Each row is a point. The ring and each string are closed loops that go straight from each point to the next, and from the last back to the first. Before rounding, they use only three directions, however many columns there are. Count how often each string passes through the ring. Passing back the other way cancels.

Ring:
[[-1.4  0.4  2.6 -1.4]
 [-0.4  2.6  0.5  4.3]
 [-0.7  1.6 -2.5  5.5]
 [-2.6 -3.1 -7.2  1.8]
 [-2.9 -4.5 -5.4 -3.6]
 [-2.4 -3.3 -2.0 -4.8]]
String, 34 rows:
[[ 3.7  6.8  0.3  4.0]
 [ 1.6  5.2  2.3  4.1]
 [-1.7  2.4  4.7  3.8]
 [-4.9 -2.1  3.3  2.0]
 [-2.8  0.6  4.7  1.8]
 [-0.4  2.9  4.8  0.8]
 [ 1.8  4.3  3.2 -0.4]
 [ 2.5  4.7  3.5 -1.6]
 [-0.2  2.1  4.6 -2.3]
 [-4.0 -2.0  4.7 -2.1]
 [-4.5 -3.1  1.6 -0.8]
 [-2.3 -1.3  0.1 -1.0]
 [ 0.4  1.0 -0.5 -2.0]
 [ 0.8  1.5  1.7 -4.0]
 [-1.3 -0.2  3.6 -4.5]
 [-4.1 -2.6  4.1 -3.4]
 [-4.4 -3.1  1.6 -1.1]
 [-2.4 -1.4 -0.6 -0.4]
 [ 0.1  1.0 -0.7 -1.0]
 [ 1.9  3.5  2.3 -2.1]
 [-0.1  2.4  4.3 -1.2]
 [ 1.9  4.8  4.3 -0.5]
 [ 2.3  4.8  2.1  0.5]
 [ 1.9  5.8  5.0  2.0]
 [-1.9  1.9  4.7  2.8]
 [-4.7 -2.3  2.0  2.0]
 [-2.2 -0.9 -1.0  1.1]
 [ 0.1  1.5 -1.6  1.5]
 [ 2.4  5.3  0.0  4.0]
 [ 1.9  6.2  2.2  6.3]
 [-0.5  3.8  2.7  6.1]
 [-4.4 -1.1  2.5  4.1]
 [-2.8 -1.2 -0.6  1.6]
 [-0.1  1.3 -1.8  1.5]]
Times through: 4
String (20 x 4):
[[-3.5  0.1  2.9  4.4]
 [-3.1 -0.7  0.2  3.5]
 [ 1.0  2.2 -3.3  2.4]
 [ 1.9  3.9 -4.9  6.2]
 [ 1.0  1.8 -5.2  3.2]
 [ 0.4  0.8 -5.4  2.2]
 [-0.2 -0.5 -8.6  3.1]
 [-3.0 -4.2 -9.3  1.8]
 [-5.4 -6.6 -6.8 -0.1]
 [-3.0 -2.7 -3.0 -0.1]
 [-0.2 -0.9 -5.1 -1.5]
 [-0.4 -3.1 -6.8 -6.0]
 [-4.0 -5.9 -2.8 -6.7]
 [-4.9 -4.7 -0.4 -2.8]
 [-3.3 -2.6 -0.9 -1.0]
 [ 1.2  1.5 -1.2 -2.7]
 [ 1.4  2.2 -0.7 -1.6]
 [-0.9  0.1 -1.2  0.0]
 [ 2.0  4.4  1.9  0.8]
 [ 2.1  6.0  3.6  3.6]]
Times through: 3

Ring, 6 rows:
[[ 5.7 -3.3 -1.3 -0.3  0.3  1.1 -2.6  3.3  1.5]
 [ 3.2  0.5  0.1 -1.5  1.2 -3.6 -0.2  2.6 -0.4]
 [-1.7  2.8  1.3 -2.3 -1.4 -5.5  2.4  1.3 -1.1]
 [-4.9  3.4  3.3 -2.2 -4.9 -4.1  4.9 -0.5  0.1]
 [-0.5 -0.1  2.9 -0.7 -4.5  0.7  3.1  0.1  2.5]
 [ 3.8 -3.5 -0.2 -0.1 -2.2  2.7 -1.3  2.3  2.6]]
String (20 x 9):
[[ 5.3 -3.9 -2.9 -0.6  0.6  0.6 -4.1  4.1  0.6]
 [ 0.6 -2.6 -2.3 -1.2 -2.2 -0.4 -2.3  3.1  0.1]
 [ 1.2 -0.1  0.6 -1.3 -1.5 -1.8  0.6  1.8  0.5]
 [ 2.1  1.3  1.5 -1.4  0.0 -3.3  1.5  1.6  0.2]
 [-0.8 -0.5 -0.7 -1.6 -2.5 -2.0 -0.2  2.2 -0.2]
 [-3.6  0.3 -1.7 -2.4 -3.1 -4.0 -0.5  2.4 -1.7]
 [-5.0  3.9  1.2 -2.9 -2.9 -6.9  3.1  0.9 -2.0]
 [-6.3  6.3  3.9 -3.1 -3.6 -8.1  6.3 -0.7 -1.7]
 [-2.8  5.2  5.0 -2.2 -2.8 -5.7  6.3 -0.9  0.1]
 [-1.9  2.4  3.0 -1.7 -3.2 -3.2  3.9  0.1  0.6]
 [-2.4  0.1  0.8 -1.5 -4.3 -1.4  1.5  1.1  0.5]
 [-5.8  0.8  2.1 -1.7 -7.3 -0.8  3.5 -0.2  1.1]
 [-3.4  1.3  4.1 -1.1 -6.5  0.0  5.0 -1.0  2.4]
 [ 0.2  1.5  6.1 -0.3 -4.9  1.1  6.1 -1.5  4.0]
 [-0.1 -2.6  0.9 -0.4 -5.2  2.8  0.7  1.1  2.8]
 [-0.3 -3.0 -1.1 -0.9 -4.2  1.5 -1.2  2.2  1.3]
 [ 1.2 -1.1  0.6 -0.9 -2.4 -0.2  0.4  1.7  1.3]
 [ 5.3 -1.2  1.8 -0.2 -0.2  0.7  0.6  1.7  2.4]
 [ 9.0 -3.1  0.5  0.4  1.8  2.1 -1.7  2.9  2.8]
 [ 8.9 -4.7 -2.2  0.2  2.1  2.1 -4.3  4.2  1.8]]
Times through: 0
String:
[[-5.6  2.6  4.5 -1.6 -7.2 -1.6  6.0 -1.4  1.7]
 [-4.1  0.3  1.3 -1.6 -5.9 -1.0  2.4  0.5  0.8]
 [-1.1  1.8  3.0 -1.4 -3.2 -2.3  3.5  0.2  1.1]
 [-2.0  4.6  5.8 -1.7 -3.3 -4.1  6.8 -1.3  1.2]
 [-6.8  6.4  6.3 -2.5 -5.6 -5.9  8.6 -2.2  0.2]
 [-7.4  2.4  1.3 -2.6 -6.3 -4.0  3.5  0.2 -0.8]
 [-3.6  0.8  0.4 -2.0 -4.2 -2.8  1.6  1.2 -0.3]
 [-0.7  1.4  1.7 -1.6 -2.4 -2.9  2.3  1.0  0.3]
 [-1.3  4.3  3.6 -2.1 -1.4 -5.8  4.6  0.1 -0.3]
 [-4.2  5.1  2.3 -3.0 -1.9 -7.9  4.2  0.5 -2.0]
 [-5.2  2.6 -0.3 -2.9 -3.1 -6.3  1.6  1.6 -2.3]
 [-1.7  0.2  0.0 -1.8 -3.0 -2.5  0.7  1.7 -0.2]
 [ 0.1  2.1  2.4 -1.6 -1.5 -3.5  2.8  0.8  0.3]
 [-2.4  0.4  0.0 -1.9 -3.4 -2.7  0.9  1.6 -0.3]
 [-6.9  1.7 -0.4 -2.8 -5.4 -4.6  1.7  1.2 -1.7]
 [-6.7  5.7  3.9 -2.9 -4.5 -7.0  6.2 -0.8 -1.2]
 [-5.6  6.0  5.3 -2.6 -4.4 -6.3  7.4 -1.4 -0.2]
 [-7.7  3.6  3.1 -2.5 -6.8 -4.2  5.4 -0.8 -0.2]
 [-4.7 -0.1  0.2 -1.8 -5.9 -1.4  1.5  1.0  0.2]
 [-0.7  1.1  2.2 -1.4 -3.0 -2.0  2.7  0.7  1.0]
 [-0.9  3.9  5.7 -1.4 -3.1 -3.1  6.4 -1.1  1.8]
 [-3.3  4.5  6.7 -1.5 -5.2 -2.7  7.9 -2.1  2.2]]
Times through: 3

Ring:
[[ 5.0 -0.7  0.5 -1.5 -3.1 -0.1 -6.0  5.2 -3.4  0.8 -4.3  1.4  5.7  0.1]
 [ 1.0  3.1  1.2 -0.9 -0.8  1.4 -5.1  4.6 -0.5  1.2 -4.1  0.3  7.2 -0.4]
 [-1.5  3.5  1.2 -0.9  0.8 -0.1 -2.9  2.2  1.7 -0.6  0.2 -2.0  3.3 -2.4]
 [-1.2 -2.1  2.5  0.1 -0.7 -3.3 -0.1 -1.5  0.9 -3.0  4.3 -3.5 -4.1 -2.6]
 [ 1.5 -7.2  3.4  0.7 -3.4 -4.7  0.1 -2.3 -1.9 -3.4  3.9 -2.6 -6.7 -1.2]
 [ 5.7 -6.8  1.6 -0.7 -4.7 -3.8 -3.1  1.4 -4.4 -1.9  0.5 -0.3 -2.6 -0.5]]
String:
[[  2.2   6.8  -1.2  -2.8   0.4   2.3  -7.2   7.5  -0.1   1.9  -4.7   0.8
   10.7  -1.7]
 [  2.3   3.3  -0.7  -2.4  -0.2  -0.3  -5.1   4.8  -0.2  -0.1  -1.0  -0.6
    5.1  -2.5]
 [  0.8   0.1   1.7  -0.5  -1.3  -0.8  -3.2   2.2  -0.5  -0.6  -0.8  -1.0
    2.3  -1.1]
 [ -0.6  -2.0   3.8   1.1  -2.0  -0.7  -1.9   0.3  -0.6  -0.6  -1.2  -1.1
    0.8   0.2]
 [  0.9   1.8   0.2  -1.6  -0.1  -1.3  -3.3   2.7   0.4  -1.1   1.0  -1.7
    2.0  -2.8]
 [ -0.6   4.9  -1.2  -2.6   2.1  -1.7  -2.8   2.7   2.7  -1.9   3.8  -3.2
    1.4  -5.0]
 [ -0.8   2.8  -0.4  -2.1   1.5  -2.6  -1.8   1.3   2.4  -2.6   4.9  -3.7
   -0.9  -4.8]
 [  1.6  -0.2   0.2  -1.6  -0.7  -2.6  -2.6   1.7  -0.1  -2.1   2.7  -2.2
   -0.7  -3.1]
 [  0.2  -2.9   3.0   0.5  -2.0  -2.2  -1.4  -0.3  -0.7  -1.7   1.2  -1.9
   -1.7  -0.9]
 [ -1.3  -5.5   4.7   1.8  -2.5  -3.1   0.6  -2.8  -0.4  -2.6   2.6  -2.7
   -5.0  -0.5]
 [  0.7  -3.6   3.3   0.7  -2.6  -2.0  -1.7  -0.1  -1.3  -1.4   0.2  -1.3
   -1.2  -0.3]
 [  2.9  -2.7   0.8  -1.2  -2.1  -3.2  -2.6   1.3  -1.5  -2.1   2.1  -1.7
   -1.7  -2.2]
 [  1.5  -5.8   3.5   0.8  -3.4  -3.1  -1.1  -0.9  -2.1  -2.1   1.2  -1.5
   -3.4  -0.3]
 [  2.7  -9.7   4.5   1.6  -5.1  -4.4  -0.3  -2.3  -3.7  -2.7   1.7  -1.4
   -6.4   0.6]
 [  5.8 -10.3   2.9   0.3  -5.9  -5.1  -1.7  -0.6  -5.2  -2.8   1.6  -0.6
   -6.0   0.2]
 [  6.9  -8.6   1.8  -0.6  -5.7  -4.2  -3.3   1.3  -5.6  -1.9   0.1   0.2
   -3.3   0.1]
 [  3.8  -7.5   4.0   1.1  -5.3  -2.2  -2.6   0.5  -4.4  -0.8  -2.2   0.4
   -1.1   1.7]
 [  5.3  -5.7   2.4  -0.1  -4.9  -1.8  -4.2   2.6  -4.7  -0.3  -3.0   1.0
    1.1   1.1]
 [  7.8  -3.3   0.1  -1.9  -4.7  -1.1  -6.7   5.7  -5.5   0.6  -4.5   2.1
    4.6   0.5]
 [  8.8   0.7  -2.5  -3.9  -3.1  -0.5  -8.4   8.3  -4.6   1.0  -4.3   2.2
    7.5  -1.3]
 [  4.6   0.3  -0.2  -2.1  -2.2  -0.7  -5.6   5.0  -2.5   0.2  -2.5   0.5
    4.7  -1.2]
 [  3.7   0.9  -0.1  -1.9  -1.7  -0.5  -5.4   4.8  -1.9   0.1  -2.2   0.2
    4.8  -1.3]
 [  4.3   4.7  -1.9  -3.3  -0.5   0.8  -7.3   7.4  -1.3   1.1  -3.5   0.9
    8.7  -2.1]]
Times through: 1

Ring (8 x 14):
[[ 4.9 -0.2 -0.8 -0.8 -2.6 -0.7 -2.6  1.0 -2.1  0.8 -0.1 -2.2  4.0 -5.8]
 [ 4.7  0.0 -0.5 -0.5 -1.4 -2.6 -2.2  3.0 -4.5 -0.9 -1.9 -1.6  4.1 -5.8]
 [ 2.4  1.8  0.7 -0.2 -0.4 -1.7 -1.0  4.5 -4.1 -2.2 -1.2  0.2  2.6 -1.5]
 [-2.0  5.0  2.6  0.0  0.3  2.6  0.9  4.7 -0.1 -2.6  2.4  3.1 -0.3  7.0]
 [-5.5  3.6  2.0 -0.4  1.0  3.4  2.1  3.6  3.0 -0.6  2.9  3.4 -4.4  7.4]
 [-4.9 -0.8 -0.4 -1.0  1.0  0.3  1.5  2.2  2.4  1.8  0.0  1.1 -5.5 -0.1]
 [-2.5 -2.3 -1.4 -1.3  0.0 -0.5  0.3  0.9  1.9  2.9 -0.5 -0.5 -3.9 -4.0]
 [ 2.3 -0.9 -1.1 -1.2 -2.3  0.7 -1.7 -0.2  1.0  2.5  1.0 -1.8  1.1 -4.7]]
String (30 x 14):
[[  6.0  -2.4  -1.9  -1.0  -2.3  -3.3  -3.0   1.0  -3.8   1.3  -2.5  -3.4
    4.2 -10.3]
 [  3.6  -2.0  -1.5  -0.9  -1.1  -3.6  -1.9   2.3  -3.8   0.5  -2.9  -2.2
    2.1  -8.3]
 [  1.6   0.4  -0.1  -0.7  -1.0  -0.6  -1.0   2.4  -1.5   0.1  -0.3  -0.5
    1.2  -2.7]
 [  3.3   2.8   0.9  -0.4  -2.1   1.6  -1.7   2.1  -1.0  -0.7   1.9  -0.2
    3.6   0.1]
 [  6.1   1.7   0.3  -0.3  -2.1  -1.6  -2.7   3.3  -4.9  -1.8  -0.8  -1.3
    6.0  -4.0]
 [  6.2  -0.7  -0.7  -0.3  -0.7  -5.9  -2.5   5.0  -8.4  -2.5  -4.9  -2.0
    5.4  -8.6]
 [  3.6  -1.8  -1.1  -0.4   0.5  -6.6  -1.4   5.3  -7.7  -2.0  -5.8  -1.4
    2.5  -8.6]
 [  1.1   0.0  -0.2  -0.5   0.2  -2.7  -0.5   4.1  -3.6  -1.1  -2.3  -0.1
    0.6  -3.5]
 [ -0.1   1.8   0.7  -0.5  -0.6   0.9  -0.2   2.8  -0.2  -0.3   0.9   0.7
    0.1   0.6]
 [ -0.4   4.0   1.8  -0.3  -1.0   3.1  -0.1   2.8   0.9  -1.0   3.1   1.7
    0.7   4.6]
 [ -1.8   7.3   3.7   0.3  -0.3   4.9   0.8   4.7   0.9  -3.3   4.6   3.9
    0.8  10.7]
 [ -3.8   8.9   4.7   0.5   0.3   6.4   1.8   5.4   2.1  -4.0   5.8   5.4
   -0.5  14.6]
 [ -3.9   4.1   2.3  -0.1   1.2   1.8   1.7   5.1   0.2  -2.3   1.5   3.4
   -2.4   6.6]
 [ -2.5   0.6   0.4  -0.5   1.1  -1.1   0.9   4.1  -1.1  -0.7  -1.1   1.3
   -2.6   0.1]
 [ -2.3   2.4   1.1  -0.5   0.1   1.7   0.7   3.1   1.0  -0.4   1.6   1.8
   -1.7   3.2]
 [ -4.7   6.1   3.1  -0.2  -0.2   6.6   1.7   2.8   4.7  -0.8   5.9   4.0
   -2.6  11.2]
 [ -7.3   5.3   2.9  -0.3   0.8   6.3   2.8   3.1   5.7  -0.4   5.5   4.6
   -5.4  11.7]
 [ -8.8   0.5   0.6  -0.8   2.6   1.3   3.4   3.5   3.7   0.9   0.7   3.3
   -8.7   4.6]
 [ -7.5  -2.7  -1.1  -1.1   2.8  -2.1   2.7   3.2   1.7   1.9  -2.4   1.5
   -8.6  -1.7]
 [ -4.0  -2.2  -1.1  -1.0   1.3  -1.8   1.2   2.6   0.5   1.6  -1.9   0.4
   -5.1  -3.2]
 [ -2.1  -0.9  -0.6  -0.9   0.3  -0.7   0.4   2.2   0.5   1.2  -0.7   0.2
   -2.9  -2.2]
 [ -1.2   1.9   0.7  -0.7  -0.9   2.5   0.0   1.7   1.9   0.7   2.4   0.9
   -1.0   2.0]
 [ -2.9  -0.6  -0.6  -1.3  -0.8   2.4   0.4   0.0   4.2   3.2   2.1   0.1
   -3.7  -0.6]
 [ -1.8  -3.7  -2.3  -1.6  -0.6  -0.7  -0.2  -0.4   2.5   4.2  -0.7  -1.6
   -3.9  -6.5]
 [ -0.1  -4.4  -2.8  -1.6  -0.9  -2.0  -0.8  -0.5   1.1   4.2  -1.7  -2.5
   -2.6  -9.0]
 [  0.7  -2.9  -1.9  -1.2  -0.7  -2.2  -0.9   1.0  -0.6   2.4  -1.9  -1.9
   -1.1  -7.4]
 [  0.4   0.3  -0.2  -0.8  -1.0   0.4  -0.6   1.7   0.2   0.9   0.5  -0.3
   -0.1  -1.9]
 [  1.6   1.7   0.3  -0.8  -2.4   2.9  -1.3   0.4   1.8   1.3   3.0  -0.4
    1.5  -0.1]
 [  4.6   1.2  -0.3  -1.0  -3.9   3.0  -2.7  -1.0   1.5   2.1   3.3  -1.9
    4.1  -2.7]
 [  6.9   0.3  -0.9  -1.0  -4.3   1.3  -3.7  -1.0  -0.4   2.0   2.0  -3.1
    5.9  -5.9]]
Times through: 5
String:
[[  2.4  -1.2  -0.9  -0.7  -0.4  -3.5  -1.2   3.2  -4.0  -0.3  -2.9  -1.3
    1.4  -6.3]
 [  1.7   1.4   0.4  -0.5  -0.9  -0.2  -1.0   2.9  -1.8  -0.7   0.1   0.0
    1.7  -1.3]
 [  2.8   4.3   1.8  -0.1  -1.7   1.8  -1.3   3.4  -1.8  -2.1   2.1   0.8
    4.0   2.6]
 [  3.6   2.6   1.2   0.1  -0.2  -2.7  -1.2   5.8  -6.2  -3.7  -2.1   0.4
    4.2  -1.4]
 [  1.6   3.0   1.5   0.1   0.4  -1.9  -0.4   5.9  -5.0  -3.6  -1.5   1.3
    2.5   0.6]
 [ -0.2   6.4   3.2   0.3  -0.3   2.9   0.3   5.2  -1.2  -3.7   2.9   3.1
    2.0   7.9]
 [ -1.4   7.0   3.5   0.1  -0.8   5.4   0.5   3.9   1.7  -2.6   5.2   3.5
    1.0  10.2]
 [ -3.3   8.2   4.3   0.3   0.0   6.0   1.5   4.9   2.0  -3.4   5.6   4.8
   -0.3  13.1]
 [ -5.3   7.7   4.2   0.3   1.0   5.4   2.4   5.5   2.2  -3.4   4.8   5.4
   -2.3  13.5]
 [ -4.3   3.1   1.8  -0.2   1.4   1.3   1.8   4.7   0.5  -1.6   1.0   3.1
   -3.3   5.4]
 [ -1.5   1.2   0.5  -0.6   0.1   0.4   0.3   3.0   0.0  -0.1   0.4   1.0
   -1.4   0.6]
 [ -2.3   4.0   1.8  -0.4  -0.6   4.1   0.6   2.4   2.7  -0.3   3.8   2.2
   -1.2   6.0]
 [ -3.0   3.1   1.5  -0.5  -0.2   3.3   0.9   2.6   2.5   0.0   3.0   2.2
   -2.2   5.0]
 [ -3.6   3.7   1.8  -0.5  -0.4   4.6   1.1   2.1   3.8   0.2   4.1   2.5
   -2.6   6.6]
 [ -5.9   2.4   1.2  -0.7   0.5   4.2   2.0   1.9   4.9   1.2   3.6   2.7
   -5.2   6.1]
 [ -7.4  -2.8  -1.3  -1.3   2.1  -0.8   2.5   2.0   3.3   3.0  -1.2   1.2
   -8.8  -1.6]
 [ -4.6  -5.6  -2.8  -1.4   2.0  -4.7   1.4   2.2  -0.1   3.2  -4.7  -0.9
   -7.1  -8.3]
 [ -1.4  -1.9  -1.1  -1.0   0.3  -2.0   0.1   2.3  -0.5   1.4  -1.8  -0.5
   -2.6  -4.5]
 [ -0.6   1.1   0.3  -0.7  -0.7   1.1  -0.2   2.0   0.8   0.6   1.1   0.4
   -0.7   0.0]
 [ -1.0   1.8   0.5  -1.0  -1.8   4.1  -0.3   0.1   4.0   2.0   4.0   0.4
   -0.9   2.0]
 [  0.3  -0.7  -1.1  -1.4  -2.6   3.2  -1.2  -1.8   4.4   4.1   3.1  -1.4
   -0.8  -2.7]
 [  2.1  -2.2  -1.9  -1.5  -2.7   0.9  -1.9  -1.6   2.3   4.1   1.2  -2.6
    0.3  -6.6]
 [  2.5  -3.9  -2.5  -1.3  -1.3  -3.2  -1.8   0.5  -1.6   2.8  -2.6  -3.0
    0.2 -10.1]
 [  1.6  -1.7  -1.3  -1.0  -0.9  -2.0  -1.2   1.7  -1.6   1.3  -1.6  -1.5
    0.3  -6.2]
 [  2.1   1.3   0.1  -0.8  -2.1   1.7  -1.4   1.0   0.5   0.9   1.9  -0.6
    1.9  -1.3]
 [  4.0   1.8   0.2  -0.8  -3.0   2.1  -2.3   0.5   0.2   0.8   2.5  -1.2
    3.8  -1.7]
 [  6.5   1.2  -0.3  -0.7  -3.6   0.8  -3.3   0.5  -1.7   0.5   1.5  -2.3
    6.1  -4.5]
 [  8.9  -1.8  -1.7  -0.8  -3.0  -4.2  -4.1   1.7  -6.3   0.0  -3.1  -4.0
    7.3 -11.5]
 [  6.6  -3.5  -2.3  -0.8  -1.0  -7.1  -2.9   3.3  -7.8  -0.4  -6.0  -3.6
    4.5 -13.2]]
Times through: 4

Ring, 9 rows:
[[-5.0  0.1  4.1 -2.4 -2.5  1.6  4.2  4.5 -0.2 -4.5 -1.0 -3.5  0.1 -1.5]
 [-3.1  2.4  1.1  0.1 -1.0  0.9  4.0  1.9 -1.0 -1.4  0.2 -1.6 -0.2 -0.7]
 [-1.2  4.1 -1.5  2.1  1.0  0.5  3.0 -0.9 -1.6  1.5  1.1  0.8 -0.3 -0.2]
 [ 1.6  5.6 -4.7  4.5  4.3  0.7  0.7 -5.0 -2.2  5.5  2.2  4.9 -0.2  0.3]
 [ 2.6  5.1 -5.3  4.9  6.1  1.2 -1.4 -6.5 -2.1  6.8  2.4  7.0 -0.1  0.3]
 [ 1.9  3.5 -3.8  3.5  5.9  1.7 -2.4 -5.4 -1.5  5.5  1.9  6.8 -0.2  0.1]
 [-0.7  0.6 -0.1  0.5  3.7  2.2 -2.1 -1.6 -0.5  1.5  0.6  4.0 -0.3 -0.5]
 [-3.5 -1.3  3.4 -2.3  0.4  2.4  0.1  2.6  0.2 -2.8 -0.7  0.0 -0.1 -1.2]
 [-5.1 -1.3  4.9 -3.2 -1.9  2.2  2.6  4.7  0.3 -5.0 -1.3 -2.8  0.1 -1.7]]
String:
[[ -4.2  -3.1   4.1  -3.6   0.3   1.1  -2.2   4.7   0.9  -3.8  -0.8   0.0
   -1.8   0.2]
 [ -5.7  -3.0   6.5  -4.5  -1.7   3.3   1.8   5.2   0.8  -6.1  -1.9  -2.7
    0.6  -2.4]
 [ -4.7   0.0   5.1  -2.3  -1.7   4.3   5.0   2.5  -0.2  -4.4  -1.5  -2.8
    2.4  -3.9]
 [ -2.7   0.9   1.7  -0.6   0.5   1.9   1.8   1.1  -0.5  -1.3  -0.1   0.1
    0.1  -1.2]
 [ -3.5  -0.9   2.3  -2.0   0.0   0.4  -0.3   3.6   0.1  -2.5  -0.2  -0.3
   -1.7   0.5]
 [ -6.1  -2.1   5.6  -4.2  -3.1   1.1   2.6   7.0   0.6  -6.3  -1.4  -4.2
   -1.0  -0.7]
 [ -7.2  -0.8   6.9  -4.1  -5.1   2.4   7.0   7.2   0.1  -7.7  -2.0  -6.9
    0.9  -2.8]
 [ -4.9   1.7   4.1  -1.5  -3.1   2.8   7.0   3.3  -0.8  -4.3  -1.1  -4.4
    1.6  -3.0]
 [ -3.4   2.2   2.0  -0.3  -1.1   2.0   4.7   1.6  -1.0  -2.0  -0.3  -1.9
    0.8  -1.9]
 [ -3.1   3.0   1.5   0.3  -1.2   2.1   5.6   1.0  -1.3  -1.6  -0.1  -2.0
    1.1  -2.1]
 [ -1.8   1.7   0.1   0.4   1.3   0.9   0.8   0.4  -0.8   0.1   0.5   1.1
   -0.7  -0.1]
 [ -2.2   0.8   0.0  -0.3   1.0  -0.6  -0.7   2.1  -0.4  -0.3   0.7   0.9
   -2.3   1.5]
 [ -1.4   3.9  -1.8   1.9   0.6  -0.6   2.5   0.2  -1.6   1.2   1.3   0.4
   -1.3   0.9]
 [  0.6   7.8  -4.0   5.1   1.8   1.5   5.9  -4.8  -3.0   4.4   1.9   1.8
    1.6  -1.5]
 [  1.1   7.2  -4.0   5.1   2.9   2.0   4.5  -5.5  -2.8   4.8   1.9   3.0
    1.6  -1.6]
 [ -0.4   3.1  -1.8   2.0   2.6   0.9   0.6  -1.8  -1.3   2.3   1.2   2.8
   -0.5   0.0]
 [ -0.2   1.9  -2.4   1.5   3.3  -0.8  -2.5  -0.7  -0.9   2.6   1.6   3.8
   -2.5   2.1]
 [  2.4   4.6  -5.9   4.5   5.8  -0.8  -2.9  -4.9  -1.9   6.6   2.8   6.9
   -2.1   2.3]
 [  4.9   8.3  -8.5   7.9   7.9   1.4  -0.7 -10.5  -3.2  10.4   3.6   9.3
    0.7   0.1]
 [  3.2   6.7  -5.8   6.1   6.2   2.4   0.6  -8.4  -2.7   7.7   2.5   7.1
    1.4  -1.0]
 [  0.2   3.4  -2.1   2.5   3.5   1.7   0.3  -3.3  -1.5   3.2   1.3   3.9
    0.2  -0.6]
 [  0.3   2.2  -2.3   1.9   4.2   0.6  -2.3  -2.4  -1.0   3.3   1.5   4.8
   -1.2   0.8]
 [  2.3   2.3  -4.4   3.1   6.9   0.5  -5.4  -4.8  -1.1   5.9   2.2   8.2
   -1.8   1.7]
 [  2.5   3.4  -4.0   3.8   7.0   2.5  -3.2  -6.7  -1.5   6.2   1.9   8.0
    0.4  -0.5]
 [  1.7   3.5  -2.5   3.4   5.9   3.8  -0.9  -6.5  -1.5   5.0   1.3   6.6
    1.8  -2.0]
 [ -0.5   2.3  -0.6   1.5   3.1   2.7   0.4  -2.5  -1.1   1.9   0.7   3.2
    0.8  -1.4]
 [ -1.7  -0.3   0.3  -0.6   2.5   0.4  -2.6   1.1  -0.1   0.1   0.5   2.7
   -1.9   1.0]
 [ -2.0  -0.6   0.9  -1.0   2.1   0.8  -2.2   1.4   0.0  -0.4   0.3   2.2
   -1.6   0.6]
 [ -2.3  -0.7   1.0  -1.2   1.7   0.2  -2.2   2.1   0.0  -0.7   0.3   1.8
   -2.1   1.1]]
Times through: 5
